Rows are points. Any point is a mix of the corners, with weights that add up to 1. It lies inside the corners' shape when no weight is negative. Is each point inside? If not, which corners have a negative weight?
In the rows, zero is written as 128.

Corners:
(1): [224  57 106]
(2): [115 159 162]
(3): [129 198 125]
(4): [ 55 114 112]
Points:
[203  73 112] -> inside
[139 144 110] -> outside (2)
[ 78 163 126] -> outside (1)
[108 161 126] -> inside
[168 107 115] -> inside
[116 151 149] -> inside

Corners:
(1): [107 112 249 169 153 137]
(2): [147 141 106  89 169 175]
(3): [110 108  81  90 148 183]
(4): [121 133  79 136 163 137]
(5): [111 122  72  94 126  11]
(6): [154 114 145 150  53 148]
(7): [123 145 148 143 107 136]
Points:
[120 127  95 124 146 125] -> inside
[119 132 140 132 183 173] -> outside (5, 6)
[125 132 130 137 120 131] -> inside
[116 120 176 157 131 162] -> outside (2, 5)
[131 116 142 124 114 198] -> outside (4, 5)
[119 132 116 122 119  91] -> inside

Corners:
(1): [ 95 178  75 195 118 134 101 249  85]
(2): [162 168 159 180 163  90  58 216 113]
(3): [126 141 158 104 212 132 160 173 121]
(4): [131  34 111 118  92 167 203  75 143]
(5): [196 151 109 110 174 114 124 156  97]
(6): [136  97 135 109 167 205 205  44 135]
(7): [120 104 121 117 156 127 163  73 132]
(8): [141 181 163 123 150 126 110 181  77]
(9): [151 129 152  73 145 137 134 114 166]
(10): [113 111 114 131 119 160 240 102 152]
Points:
[153 161 146  84 186 129 118 145 118] -> outside (2, 4, 10)
[136 104 131 119 140 163 174 101 125] -> inside
[141 142 146 115 148 142 140 139 112] -> inside
[121 163 126 154 137 136 130 170 123] -> outside (3, 4, 5)
[134 118 111 133 124 134 155 165 134] -> outside (6, 7, 8)
[144 151 146 139 161 126 124 168 105] -> outside (9)
[158 139 152 111 161 113 123 151 129] -> outside (1, 6)
[158 152 137 149 159 113 103 178 112] -> inside
[146 139 129 136 148 132 130 145 120] -> outside (3)

Corners:
(1): [190 108  81 148  98 197 169  38 109  99 102 100]
(2): [124 183 105  79  59 142 116 153 190 168 151  77]
(3): [161 181 115 125 111 116  79 199 169 163 134 141]
(4): [ 70 119 185 146 164  99 162 209 167 172 143 188]
(5): [109  76 107  89 152 150 115 184 147 164 121 134]
(6): [ 92 144 108 153  66  85 126 207 154 203  70 173]
(7): [124 139 166 137 162 106  97 118 196  97  54 121]
(8): [186 102  93 119  80 205 185  13 154  52  69 159]
(9): [174 190 104  86 145  47 129 173 166 149 154 128]
(10): [130  92 138 100 100 123 183 160 181  67 157  86]
(11): [176 104 132 131  94 148 103  23 114  96 185 140]
(12): [209 129 145  80 154 120 133 129 210 174 121  59]
(13): [195 199 177 105 109 124  77  54  61  69  99  98]
Points:
[124 125 121 120 106 128 133 129 168 118 119 156] -> outside (1, 12, 13)
[175 121 137  75 116 145 157  93 155 111 146  99] -> outside (1, 3, 6, 7)
[152 153 138 116 115 113 134 140 148 143 138 129] -> outside (5, 7)
[137 144 148 122 135  78 103 171 160 157 119 142] -> outside (1, 2, 8)

Corners:
(1): [165 118 137 154 114 120 156  92 132 140 131 156 133 132 110 132 112 153]
(2): [111 128 133 142  68 142 111 137 126 107 102 130  70 119 203 124 116 145]
(3): [139 113 119 127 146  99 142 114 115 111 129 155 118 110 149  74 152 150]
(4): [159  79 138 154 150 151 170 117 110  94 107 156  89 120 158 144 130 139]
(5): [161  66 145 149 109 203 168 100 118 117 129 111 130 125 185  58  89 116]
(6): [ 99  96  96 164 135  80 151 131 121 109 193 136  95 111 123 128 105 155]
(7): [ 98 101 150 155 111 108 141 111 194 134 117 176 135 129 119 128 101 114]
(8): [155 155 125  93 121 133 109 143 101 194 131 116 118 220 142 136 110 136]
(9): [159 183 101 132 107 114 146 150 142  96 128 133 114 118 113 145 229 164]
(10): [154  85 127 128 156  86 147  83 104 132 173 124 190 141 138 133 108  96]
(11): [107 128 189 144 132 109 136 111 123 174 120 152 166 121 116 139 105 117]
(12): [152 106 149 125 121 113 107 152 118 138 150 129 125 194 143 145 115 135]
(13): [119 221 154 111 130 180  40 146 113 112  96  71  71 140 216 113 119 163]
(14): [146  98 249 166 145 106 151 138 192 115 100 117  95 133 192 106 107 151]
(15): [121 103 102 140 121  95 107 127 126 148 148 129  97 121 111 137 109 147]
(16): [100 125 171 129 123  88 143 100 125  97 111 119 129 132 153  95 102  86]
(17): [145 104  98  67 139 114 146 140 103 133 174 147 139 142 108 125 138 120]
(18): [137  79 111 135 114  73 142  45 133 158 179 194 211 113  99 123 138  29]
(19): [162 178 112 131 110  90 142 135 142 135 140 145 182 156 105 120 136  81]
Points:
[129 121 143 138 120 119 131 130 139 132 126 139 116 140 137 125 116 136] -> outside (10, 18)
[146  91 132 144 126 123 162 110 132 127 137 152 135 120 138 112 130 116] -> outside (1, 12, 13, 16)
[139 134 133 134 124 110 135 121 128 127 137 134 138 135 135 125 130 121] -> inside
[136 117 137 133 124 117 137 118 128 120 134 138 124 127 144 119 124 127] -> outside (8)
[143 128 123 122 125 107 137 125 126 133 145 140 144 141 124 124 126 114] -> inside

Corners:
(1): [ 89  63 166 155 162 237 139 132  41 182 141 157 212 154 153  92  94  42
 119  91]
(2): [131 120 115 163 124 133 137 175 131 136  82  89  53 205 119 174 162 126
  83 194]
(3): [107 173  96  93 200  67 141 115 121 114 126  89 140  54 129  82 116 155
 154 124]
(4): [ 89 182 170 157 220 166 112 134  92  80 167 118 126 144 122 163 187  94
 204 130]
(5): [ 93 103 249 173 139 128 101 154 167 128 189 142 185 121 104 113 159 130
 106 131]
(6): [154 124 142 147 109 140 122  84 155 131 162 129 178 103 104 153 169 167
 150 160]
(7): [135 200 146 123 144 108  92 125 182 123 148 124  42 123  87 137  74 124
 163 155]
(8): [158 109 171 130 164 166  82 116 146 128  99 119 141 141 173  59 139  72
 129  99]
(9): [ 87  27 198  83 142 110 133 150 203 159  87 166 125 164 130 108 159 115
 154 121]
(10): [174 121  94 226  74 107 189 129  44  85 112  40  94 152  84 140  69  46
 129 122]
(11): [155 141 212 128 192 147 102  46  69 127 152 150 125 120 130  81 101 120
 141 166]
(12): [ 39  87 130  84  28 163 114 108 166 133 122 170 171  96 160 138 119 105
  63 149]
(13): [167 163 112 143 162 197 207 148 160  94  97 121  73  58 104 107 109 124
 109 162]
(14): [162 130 201 168  79 150 134 187  58 114 133 126  72 128 179 119  10  23
 149 148]
(15): [ 81  84 169 197 123 172 178 131 166  94 162 123 160 161 163 171 151 137
 107  75]
(16): [159 163 166 196 171 127 144  75  66 108 104 187 214 144 174  86 121 165
 109  72]
(17): [185  96 170 172 154 161  95  76  76 122 152 149 199  21  73 144  71 123
 116 185]
(18): [ 48 191 159  89 145 226  86 194 101 110 102  99  32 241 152 136 222 116
 175  82]
(19): [103  86 204 128  82 166 164 102 170 168 110 133 167 129 139 174 102 115
  94 149]
(20): [ 98 137 109  85 115 131 149 158 160  74 102 160 168 141 123 144  58 163
 132 166]
(21): [105  83  83 191 150 135 142  39  97 183  33  98  96  88 171 117  14 123
 180 217]
Points:
[114 154 174 162 124 125 107 116 126 119 146 108 112 145 132 135 133 119
 136 138] -> outside (1, 9, 13, 17, 20)
[119 121 146 145 137 149 141 127 121 119 117 124 127 134 137 129 114 113
 132 133] -> outside (5)
[113 124 168 154 132 154 139 115 108 116 125 150 147 126 136 124  95 112
 129 129] -> outside (2, 3, 6, 8)
[119 112 148 154 134 147 145 112 118 128 128 132 148 112 128 129  96 112
 127 147] -> outside (8, 18)
[122 123 152 138 141 146 132 114 113 119 128 133 145 117 130 120 103 118
 129 141] -> inside
[138 111 161 153 132 146 129  99 128 133 132 144 170  87 129 121  86 127
 105 159] -> outside (4, 9, 10, 18)

Corners:
(1): [ 77  91  32 213  98  87 123 107 130 127 170 120 238  74 209 135  61  95
 154 115]
(2): [119  86  67 189  79 189 159  76 101 180 185  80 130  94 176 122  66 111
 183 201]
(3): [148 175 157  74 139  87  90 165  97  93 121  81 138 144  91  70 188 147
 130 120]
(4): [122 102 152  85 172 143  61 146 133  84 155 149 150 137  81  87 135 142
  86 115]
(5): [185 146 114  63 185  87  81 144  90  73 104  69 139 141  24 125 155 144
 151 121]
(6): [166 113 150  87 176  89  93 143 127  98 117 142 121 154  85  66 143 133
  50 179]
(7): [ 75 150  95 185  62 135 157 113 106 122 188  90 177 157 114 137 113 116
 107 155]
(8): [157  96 123  66 199  61 116  97 136 172  89 135 165 149  66  49 157  92
 122 141]
(9): [103 159 189  78 247  84  67 163 101 116 102 114 144 100 124 106 110 134
 143 121]
(10): [161 118 178  25 174 100  80 128 152 161 119 106  86 123 113 119 108 122
  88 132]
(11): [101  43  52 131 131 109 106  58  50 182  46 137 155  93 166 150 198 141
 134 147]
(12): [128 190 142  82 179 103 142 163 159 118  72 144 142 129  85 132 183 153
  79 103]
(13): [ 60  85 108 189 121 144 127 120 177 121 168 109 127 102 143 156  95 127
 184 155]
(14): [155 126 223 103 215 120 107 136 110  99  73  88 135 159 111 101  95 126
 113  54]
(15): [136 174 140  87 170  89 101 124 129 124  86 112 138  70  60  88 200  64
  86 100]
(16): [ 80 132  75 219  87 166  96 100 165 112 152 166 149 164 171 164  55 117
 170 169]
(17): [ 66  97  35 249  90 173  84 110 175 166 188 119 144 140 195 164 104 141
 134 117]
(18): [ 97  35  56 134 121  99 136 175  42 182 156 144 156  88 188 132 207  88
 144 106]
(19): [ 76 110 107 157 105 177 117 174 172 138 146  92 218 158 149 114  39  94
 113 169]
(20): [162 126 226  73 192 107  56 173 172 143 141 111 141  95  71 134 168 134
 102 114]
(21): [116  94  94  76 197 125 146 100 130 169 160 111 134 136 219 166 160 106
 191 174]
Points:
[113 111 109 137 138 128 116 123 125 138 142 112 152 128 142 127 115 124
 139 143] -> outside (15)
[118 107 105 121 147 119 107 119 114 143 121 119 152 125 140 125 143 123
 127 138] -> outside (13)
[134  97 108  90 151 105 122 123 123 150 129 117 153 108 111 112 151 108
 115 151] -> outside (3, 9, 14, 16, 17)
[124 111  95 104 157 101 111 123 111 133 114 122 154 111 123 108 144 110
 135 144] -> outside (7, 14, 17, 20)
[107 106 104 132 143 118 120 120 124 142 132 125 153 126 147 113 127 112
 125 143] -> outside (5, 20)

Corners:
(1): [170 139 109 197  93 124 141 144 132 210  94 182  82  94 128 104  91 162
 192  92]
(2): [163 113  70 104 184 126 179  85 117 199 154 135 104  87 149  67  90 133
 121 109]
(3): [212 161 153 171 111 101 135 133 111 195 163 177 100 120 116 127 102 183
 115 112]
(4): [168 124 122  76  94 129  85 150 114 121 124  67 177 134 121 136 135 166
 110 150]
(5): [137 194 101 115 130  99 155  91 115 158  76 187  99 131 158  76  75 164
 150 112]
(6): [119 136 112 130 131 111 109  89 115 149 112  71 124  96 170 166 151  91
  90 149]
(7): [147 111 138 130  60 128  84 112 211 134 151  88 138 168 159 147  82 150
 156  71]
(8): [184 123  80 129 157  63  58 129 117 175 129 168  89  79 103 111 137 113
  92 133]
(9): [117 101 136 142 126  62 114 116 116 106 152  97 141 112 197 100 224 123
 108 149]
(10): [102 134 119  43  70 159 113 118 149 249 123  82 136 171 161  77  81 154
 128  35]
(11): [136 162 155 188 136 116 141  89 144 201  94 149 110  86 157  60  81 192
 100 116]
(12): [139 135 126 107 129 109 101  71 141 120 123  47 127 124 146  70 179  61
 159 129]
(13): [113 127  43 108 185  70  72  90 157 165  84  40 200 151  66 147 213  91
  94 136]
(14): [101 153 123 124  85 207  88 138 232 113 182 141 108 164 220  97  93  61
 142  44]
(15): [130 160 148 127 128  85 128 105  51 157 129 153 135  74  92 111  92 194
 135  95]
(16): [226 103 107 178 158 130 136 132  78 154 144 183 101 126 161 109  97 147
 105  52]
(17): [ 97  80 115  95 148  66  50 191  93 124 146  19  88 142  92 133 199 167
 151 155]
(18): [136 149 126  51 122 104 124 115 118 106  97  60 132  85 118 116 195 149
  96  90]
(19): [149 111 123 138  87 145 141 106 129 134 104 171  97 135  96  93 104 111
 113 107]
(20): [158 101 190 121 117 128 122 176 217 115 115 171 127 185 196 132  83  57
 167  84]
(21): [134 117 179  84 121 157  55  84 197  84 110 123 140 158 183 185 159 120
 142 114]
Points:
[143 134 117 115 121 125 106 121 146 151 126 115 117 128 138 110 121 126
 132  98] -> outside (9)
[144 135 128 130 113 116 105 119 144 145 128 120 122 131 148 115 126 134
 128 105] -> outside (2)
[130 135 127 102 134 112 112 108 146 135 131  95 132 139 162 118 145 108
 133  97] -> outside (1, 4, 8, 11, 19)
[161 135 121 135 131  83  84 111 109 164 131  98 136 125 126 135 142 160
 112 133] -> outside (1, 2, 14, 18, 19, 20)
[144 129 127 128 120 124 118 114 140 151 126 118 125 130 153 112 122 134
 125  99] -> outside (8)
[141 135 128 122 119 122 118 117 139 148 125 122 119 131 149 111 121 140
 133 104] -> outside (8)
